Each point is reached from the start by the listed moves, each made once or not at all, plus a little noise. Say if it took an odd or an even number of moves. Then give how often each move was made.

Moves:
(1): [2.9 3.2 0.8]
(2): [-5.0  5.2  0.1]
(3): [ 0.5 -1.7  4.3]
Start: [ 0.9  2.1 -0.9]
Points:
[-3.9  5.4  3.3] => even (0, 1, 1)
[-1.0  8.7  4.4] => odd (1, 1, 1)
[4.4 3.3 4.0] => even (1, 0, 1)

Moves:
(1): [ 6.9  3.3 -1.2 -1.5  1.9 -0.5  0.8 -0.4 -1.3  0.0  1.4 -3.0  0.9]
(2): [-1.9  5.0  2.4 -0.8 -0.5 -0.3 -1.2  0.5 -3.3  0.3  0.1  0.7  0.0]
(3): [ 1.7 -2.1  4.0 -0.9  0.3 -1.1 -1.2  1.2  1.5 -0.1 -0.9 -0.7 -1.6]
(4): [ 0.8 -1.5  2.4  5.8  3.5  0.9  2.3  3.1 -2.8  1.8  1.1  2.0  1.6]
(5): [-2.6  0.8  0.3 -3.5  7.0  0.3  0.4 -0.4  0.5 -1.2  0.9  1.0  1.4]
(6): [-0.2  1.2  2.7 -0.5 -0.3  5.5  1.0 -0.7  1.5  2.3  0.4 -2.9  1.6]
(7): [-0.5  0.4  0.8 -1.4 -0.9 -1.4  3.9 -0.6  0.1  2.9  2.7  1.2 -1.0]
(8): [-1.2 -0.8 -2.1 -2.9 -0.2  1.7  0.9  7.0 -0.2  0.1 -0.9 -1.5 -0.8]
(9): [-0.1  2.7 -0.7  2.3  0.1  0.2 -1.3  1.7  4.5 -0.6  2.7  0.9 -0.2]
(10): [-0.1 -0.2 -1.5 -0.4  1.0 -1.1 -3.5 -0.3  0.7  5.6 -0.5  0.8  0.6]
(11): [-1.0 -2.6  0.5  0.2 -0.3  0.4 -3.5 -0.4 -2.4 -1.0  6.3 -3.3 -1.4]
Start: [-0.1  4.1  0.3 -2.6 -8.8 -2.6 -1.1  0.3 -0.3  1.1 -4.0 -2.4  0.7]
Points:
[ 3.2 12.7  8.3 -4.7  2.8  4.1  0.6 12.4  0.3  3.8  0.9 -5.8  3.7] => even (1, 1, 1, 1, 1, 1, 0, 1, 1, 0, 0)
[  2.1  12.8   0.4  -6.2  -7.1   3.4  -7.6   7.7  -0.7   7.9   5.9 -10.6
   1.5] => odd (1, 1, 0, 0, 0, 1, 0, 1, 1, 1, 1)
[ 6.3  7.8 -1.6 -6.0 -6.8 -5.8  0.0 -0.9 -0.8  9.6 -0.3 -3.3  1.3] => odd (1, 0, 0, 0, 0, 0, 1, 0, 0, 1, 0)
[ -1.0  -0.3   5.4  -6.7  -9.4   3.9  -3.8   7.5   0.3   2.5   1.1 -10.7
  -1.3] => even (0, 0, 1, 0, 0, 1, 0, 1, 0, 0, 1)
[ 5.2  7.6  5.7 -3.9  3.5  4.6  1.9 11.8  3.6  3.5  0.7 -6.6  3.8] => odd (1, 0, 1, 1, 1, 1, 0, 1, 1, 0, 0)
[-4.9  1.5  5.1 -4.9 -0.3  4.9  4.0  8.3 -3.4  6.0  6.7 -5.9  2.1] => even (0, 0, 0, 1, 1, 1, 1, 1, 0, 0, 1)

Moves:
(1): [ 8.4 -0.4 -4.6  3.1  3.1  2.3 -3.6  0.0  1.1  0.0  4.1 -0.8 -1.9  2.9
 -1.6  2.1 -1.7 -0.1  1.2  1.4  4.3]
(2): [-2.6  6.6 -2.0  2.5 -3.1 -3.3  4.8  0.3  1.8  2.1  1.4  1.6 -4.0 -0.5
 -0.4  0.9  2.1  1.6  0.2  1.8  3.9]
(3): [ 2.6  3.0  6.7  1.0 -0.7 -0.2  1.0 -0.2  4.4 -5.6 -3.3 -0.3 -2.3 -6.3
 -2.3  2.8 -2.1 -0.4 -0.9 -2.9  2.5]
(4): [-0.9 -1.6 -1.8  5.9  3.0 -0.6  0.5 -1.7 -1.5 -1.8  3.0  3.7  1.8 -4.1
 -0.8 -2.3  1.3  2.4 -2.4  1.1 -1.5]
(5): [ 0.1  4.0  0.8 -1.0  4.8  0.3 -3.0 -1.8  5.5 -1.2 -1.8 -1.9  4.8  2.0
 -0.4  0.3  4.3 -0.7  5.4  0.4 -3.5]
(6): [-0.5  4.7 -0.2  0.3  0.4  8.0  2.0 -1.3 -0.4 -0.6  1.5 -1.7  2.4 -2.5
 -2.2  2.5 -1.1 -2.4  0.0  0.2 -2.2]
(7): [ 1.0 -3.4  1.9  0.3  3.1 -1.3  5.9 -3.1 -0.5  2.5  7.0 -3.9  0.7  1.3
 -1.4  2.8  0.6 -3.0  2.1  2.5 -1.9]
(8): [ 1.3  0.7 -0.5  2.8  4.0  0.0  2.4  8.4  2.9 -0.5  1.1 -0.6  0.9 -0.4
 -1.4  1.9 -1.6 -3.0 -2.0 -2.5  0.6]
(9): [-2.8 -1.9 -1.0  1.4 -2.7  0.5 -0.5 -0.8  4.1 -0.1 -2.3 -0.6  0.1  0.8
  1.8  2.2 -0.8 -1.7 -1.3  0.2  2.4]
(10): [-1.9 -1.0  2.0  1.0 -0.2 -0.2 -3.1  1.4 -0.3  5.9 -0.5  0.1  1.1 -1.5
 -2.4  2.7 -2.2 -1.2 -1.2  2.3 -0.9]
(11): [-1.5  1.2  0.7 -1.7 -1.4 -0.7  0.0  0.1  1.6 -2.0  4.2  3.1 -0.5 -3.0
  3.1  0.9 -0.3  0.7  1.2 -2.1  0.7]
(12): [-0.1 -2.4  1.6 -3.0  1.7  1.0  0.9  0.8  1.2 -0.4 -1.5  7.4 -0.1  1.9
 -2.3 -3.3  1.2  0.9  0.7  1.1 -0.8]
(13): [-1.2  3.0  2.2 -0.5 -1.2 -2.0  3.3 -1.2  0.2  0.4 -0.6  1.6  4.3  0.3
  2.8  0.8 -2.8 -0.2 -0.2  0.8 -0.6]
(14): [-1.8  1.2  3.5  3.6 -3.1 -0.1 -1.6 -3.0 -2.3  2.0  5.0 -2.2 -2.8  6.3
  2.7 -0.1  0.6 -0.5 -0.5 -2.8 -1.0]
(15): [ 1.7  1.1  0.2  2.2  2.4  0.7  2.0  0.6 -0.2  0.8  0.5  1.5 -3.4 -0.6
  9.7 -1.1  0.0 -2.0  2.7  3.7 -2.7]
(16): [ 0.4 -0.3  1.4 -0.5  0.2  0.2 -2.6  1.0 -1.6 -0.3 -1.9  1.0  0.4  1.2
 -0.7  6.0  1.6 -1.4  0.6 -0.2  1.3]
(17): [ 2.2 -0.1  2.3  1.5 -4.2  0.9 -0.9  0.6 -1.9  4.0  1.0 -0.7  2.2 -0.3
  2.0 -0.2  5.4  1.3  0.8 -0.4  3.9]
(18): [ 1.0 -0.7  0.6 -1.0 -0.9  1.0  0.3  1.5  1.2  0.4 -1.5 -0.1 -1.2  1.6
  2.1  3.4  0.6  4.8  0.9 -0.6 -2.4]
(19): [-1.9  1.2 -1.9  5.3 -1.1 -0.6  1.2  2.5 -0.1 -2.7  0.8  1.6  1.2  0.0
 -2.3  0.2 -1.8  1.1  9.8 -1.0  2.8]
(20): [-2.9 -0.1  1.8  1.9  0.7 -1.1  0.5  4.8 -0.7 -3.4  0.1 -2.2  4.6  2.3
 -0.3 -2.3 -2.0  1.8  1.5  8.9 -0.4]
Start: [-5.3  5.4 -3.0  4.0  1.4 -3.7  4.9 -0.1  4.0  0.5 -0.7 -1.7 -2.2  2.5
  4.6 -7.4  1.2  5.5  0.3 -4.7  7.1]
Points:
[-9.5 12.2 11.6 20.2  1.7 -0.4 15.4 -0.9  2.9 -8.3  9.2 -4.2  6.8  2.8
  1.9  6.2 -4.0  7.8 11.4  1.4  4.1] => even (0, 0, 1, 1, 0, 1, 1, 0, 0, 0, 0, 0, 1, 1, 0, 1, 0, 1, 1, 1)
[-11.0  13.3   2.7   5.0   8.5   2.5   9.0   1.3  11.2  -8.0   2.7   7.8
  14.0   0.9   6.4  -7.4   2.5  12.8   7.4   5.0  -3.5] => even (0, 0, 0, 1, 1, 1, 0, 0, 0, 0, 1, 1, 1, 0, 0, 0, 0, 1, 0, 1)
[ 1.4  4.4  1.6 16.1  3.2 -1.9  8.0  2.3 15.6 -0.3  8.5 -1.3 -8.0 -2.2
 11.1  8.7 -6.2  3.7 14.7 -0.9 12.0] => odd (1, 0, 1, 0, 0, 0, 1, 0, 1, 1, 1, 0, 0, 0, 1, 0, 0, 1, 1, 0)
